Every row gives one point. A path goes straight from each point to the next, and from the last back to the first. The post is the endless flat space through its rows: a point in 2 columns, a line in 3, a plane in 4, and so on, so that a path can go around it. How many times does the path go around the post? Going back the other way cancels.

Post (1 x 2):
[[ 0.07 -0.28]]
Path:
[[-0.24  0.22]
 [ 0.09  0.24]
 [-0.38 -0.20]
 [-0.33 -0.47]
 [ 0.09 -0.57]
 [ 0.33 -0.37]
 [ 0.43 -0.06]
 [ 0.02  0.24]
 [-0.23 -0.27]
 [-0.69 -0.68]
 [-0.02 -0.69]
 [-0.70 -0.68]
 [-0.58 -0.16]
 [-0.39 -0.60]
 [ 0.15 -0.56]
 [ 0.60 -0.62]
 [ 0.28 -0.16]
 [ 0.25  0.19]
 [-0.63 -0.18]
 [-0.31 -0.56]
 [ 0.17 -0.87]
 [ 0.54 -0.54]
 [ 0.69 -0.03]
 [ 0.11  0.20]
 [-0.10 -0.14]
 [-0.68 -0.61]
 [-0.46 -0.31]]
Times around: 3

Post, 7 rows:
[[ 0.34  0.09 -0.26 -0.04 -0.75  0.36  0.62 -0.49]
 [-0.19  0.48 -0.75  0.72 -0.34 -0.43 -0.03  0.68]
 [ 0.23 -0.15  0.53 -0.43  0.06  0.11 -0.01  0.48]
 [ 0.18  0.36  0.37 -0.15  0.54  0.04 -0.17  0.14]
 [-0.25  0.06 -0.27  0.56  0.09  0.21 -0.37  0.20]
 [ 0.58 -0.30  0.52 -0.67 -0.12  0.02 -0.21 -0.35]
 [-0.29 -0.43  0.05 -0.57  0.01 -0.31  0.47  0.30]]
Path (27 x 8):
[[-0.07 -0.13  0.53 -0.84 -0.31  0.38 -0.23  0.31]
 [-0.19  0.16  0.17  0.10  0.24 -0.23 -0.07  0.40]
 [-0.01 -1.02  0.41 -0.05  0.02 -0.13 -0.74 -0.24]
 [-0.36 -0.25 -0.17 -0.15 -0.55 -0.51 -0.14  0.01]
 [-0.48  0.08  0.25 -0.81  0.63  0.22  0.38  0.12]
 [ 0.81 -0.67  0.11 -0.33  0.09  0.67 -0.64 -0.43]
 [ 0.22 -0.83 -0.26  0.60 -0.98  0.45 -0.02  0.40]
 [-0.05  0.40  0.40 -0.03 -0.13 -0.48  0.44  0.74]
 [-0.21 -0.04  0.48 -0.28 -0.31  0.53  0.50  0.11]
 [ 0.79  0.59  0.05 -0.24 -0.52  0.36 -0.03 -0.14]
 [ 0.59 -0.55 -0.79 -0.07 -0.70 -0.56 -0.65  0.06]
 [ 0.12 -0.53  0.19  0.39  0.75  0.19 -0.45 -0.70]
 [ 0.04  0.16  0.46 -0.35  0.08 -0.03  0.60 -0.07]
 [-0.85 -0.06  0.15  0.23 -0.36  0.21 -0.32  0.83]
 [ 0.01  0.12  0.23 -0.83  0.36  0.39  0.20  0.78]
 [-0.14 -0.75 -0.33 -0.15  0.25  0.40 -0.22  0.11]
 [ 0.04  0.28 -0.24  0.27  0.36 -0.59  0.77  0.01]
 [-0.16  0.12  0.67 -0.34 -0.51 -0.29  0.85  0.64]
 [ 0.03  0.18  0.43  0.14 -0.40  0.95 -0.35 -0.29]
 [ 0.36  0.65  0.23 -0.75  0.17 -0.06  0.77  0.36]
 [ 0.05  0.61 -0.27 -0.20  0.38  0.27  1.08  0.32]
 [ 0.23 -0.50  0.48 -0.47  0.42  0.21  0.70 -0.50]
 [-0.11  0.05 -0.11  0.59 -0.44  0.02  0.05  0.36]
 [-0.41 -0.07  0.34 -0.12  0.55 -0.05 -0.50  0.32]
 [-0.24  0.22 -0.26 -0.42  0.41  0.06  0.32 -0.05]
 [-0.24 -0.57  0.12 -0.48  0.22  0.19  0.45  0.09]
 [ 0.22  0.31  0.65 -0.96  0.50  0.97  0.82 -0.32]]
Times around: 4

Post, 13 rows:
[[-0.05 -0.28 -0.01  0.86  0.14  0.13 -0.32 -0.25  0.00 -0.09 -0.26 -0.42
   0.07 -0.32]
 [-0.14  0.09 -0.13 -0.32  0.00  0.16 -0.15 -0.27  0.21  0.64 -0.11 -0.31
  -0.46 -0.21]
 [ 0.04 -0.07 -0.40 -0.03  0.03 -0.59  0.67 -0.10  0.45  0.16  0.54 -0.37
  -0.11 -0.44]
 [ 0.09  0.68 -0.08  0.03  0.41  0.22 -0.10  0.09 -0.05  0.11  0.22  0.48
   0.03 -0.07]
 [-0.32 -0.37  0.73  0.52 -0.05  0.30  0.57 -0.23  0.24 -0.16  0.07 -0.21
  -0.42 -0.91]
 [ 0.37  0.33  0.08  0.15  0.04  0.23  0.15 -0.11  0.13 -0.14 -0.01  0.03
  -0.49  0.06]
 [ 0.39  0.24  0.08  0.01  0.07 -0.29 -0.96 -0.23  0.05 -0.23 -0.04  0.53
  -0.31 -0.01]
 [-0.34 -0.59 -0.05  0.19 -0.13  0.42  0.01 -0.35 -0.01 -0.12 -0.23  0.35
  -0.30  0.16]
 [ 0.42 -0.08 -0.33 -0.21 -0.37 -0.38  0.67  0.60  0.10  0.00 -0.01  0.40
  -0.10 -0.58]
 [-0.10  0.17 -0.67 -0.10 -0.86  0.51 -0.50  0.71 -0.17  0.51  0.37  0.08
  -0.44 -0.43]
 [-0.34 -0.19 -0.15 -0.12 -0.47  0.24  0.45 -0.18 -0.63  0.39 -0.28 -0.63
   0.29  0.25]
 [ 0.58 -0.26  0.21 -0.61  0.32 -0.04  0.99 -0.01  0.30  0.25  0.61 -0.02
  -0.23  0.58]
 [ 0.62  0.37 -0.11 -0.11  0.33 -0.21  0.12  0.25 -0.10  0.19  0.24  0.59
  -0.65  0.19]]
Path (24 x 14):
[[ 0.01  0.06 -0.74  0.17  0.40  0.43  0.79  0.32  0.01  0.35  0.37 -0.74
  -0.22  0.05]
 [ 0.78  0.34 -0.10  0.07  0.29  0.68  0.52  0.27 -1.03  0.06  0.11 -0.38
   0.10  0.73]
 [-0.07 -0.28  0.21  0.22  0.61 -0.01  0.69 -0.66 -0.66 -0.64  0.40  0.09
  -0.31  0.37]
 [ 0.26 -0.57 -0.11 -0.30  0.32  0.28 -0.13 -0.59  0.33  0.52  0.22 -0.30
  -0.95  0.60]
 [-0.49 -0.04  0.62  0.70 -0.05  0.24  0.11 -0.61  0.41  0.33 -0.66  0.18
  -0.54 -0.84]
 [-0.23  0.43 -0.70  0.63 -1.02  0.37  0.51  0.32  0.03  0.27 -0.67  0.25
  -0.32 -1.17]
 [-0.37  0.11  0.16  0.29  0.09  0.29 -0.01  0.10  0.08  0.51 -0.36  0.58
   0.66 -0.72]
 [ 0.45 -0.23  0.60 -0.06 -0.53 -0.14 -0.20 -0.17  0.18  0.15 -0.14 -0.48
  -0.88 -0.04]
 [-0.14  0.08 -0.48  0.76 -0.25  0.27  0.23  0.45  0.22 -0.17  0.06 -0.55
  -1.03 -0.53]
 [-0.29  0.08  0.35  0.48  0.34  0.81  0.36 -0.55 -0.14  0.22  0.23 -0.79
  -0.62 -0.52]
 [-0.12  0.06  0.64 -0.23  0.16  0.26  0.17  0.15  0.08  0.90 -0.14 -0.38
   0.88 -1.29]
 [-0.23 -0.17 -0.12 -0.12 -0.33 -0.73  0.69 -0.12 -0.26  0.59 -0.51 -0.48
   0.43  0.18]
 [-0.02  0.05 -0.59  0.36  0.15  0.24 -0.52  0.63  0.23 -0.01  0.11  0.05
  -0.06  0.00]
 [-0.17  0.42 -0.37 -0.10  0.30 -0.03 -0.55  0.17 -0.15 -0.10 -1.19  0.78
  -0.14 -1.26]
 [-0.04 -0.27  0.74 -0.72  0.02  0.15  0.47 -0.48  0.19  0.21 -0.08 -0.50
  -1.13 -0.32]
 [ 0.22  0.20 -0.59 -0.16 -0.37  0.29 -0.97 -0.13  0.17  0.00  0.19  0.37
  -0.52 -0.31]
 [-0.08  0.40 -0.18 -0.71 -0.45  0.27 -0.36 -0.24  0.01  0.34  0.20  0.63
  -0.42  0.48]
 [ 0.52  0.67  0.26 -0.68 -0.28 -0.50  0.20  0.11 -0.29  0.70 -0.47 -0.49
  -0.19  0.24]
 [-0.48 -0.20  0.36 -0.01  0.53  0.62  0.99 -0.06 -0.10 -0.24  0.04  0.33
  -0.79  0.41]
 [ 0.07 -0.02  0.33  0.40 -0.47 -0.01 -0.62 -0.38 -0.48 -0.49 -0.60  0.37
  -1.30 -0.47]
 [ 0.05 -0.53 -0.12  0.02 -1.06  0.70  0.93 -0.11 -0.12  0.01  0.19  0.21
  -0.87 -0.21]
 [ 0.50 -0.40 -0.04  0.04 -0.11  0.40  0.91 -0.05 -0.51  0.35  0.13 -0.43
   0.08  0.18]
 [ 0.31 -0.21 -0.59  0.37 -0.17 -0.12  0.49  0.16  0.06  0.24  0.05  0.04
   0.13  0.12]
 [-0.27 -0.50 -0.69 -0.59 -1.32 -0.45 -0.54  0.09  0.23  0.81  0.05 -0.32
  -0.77  0.37]]
Times around: 4
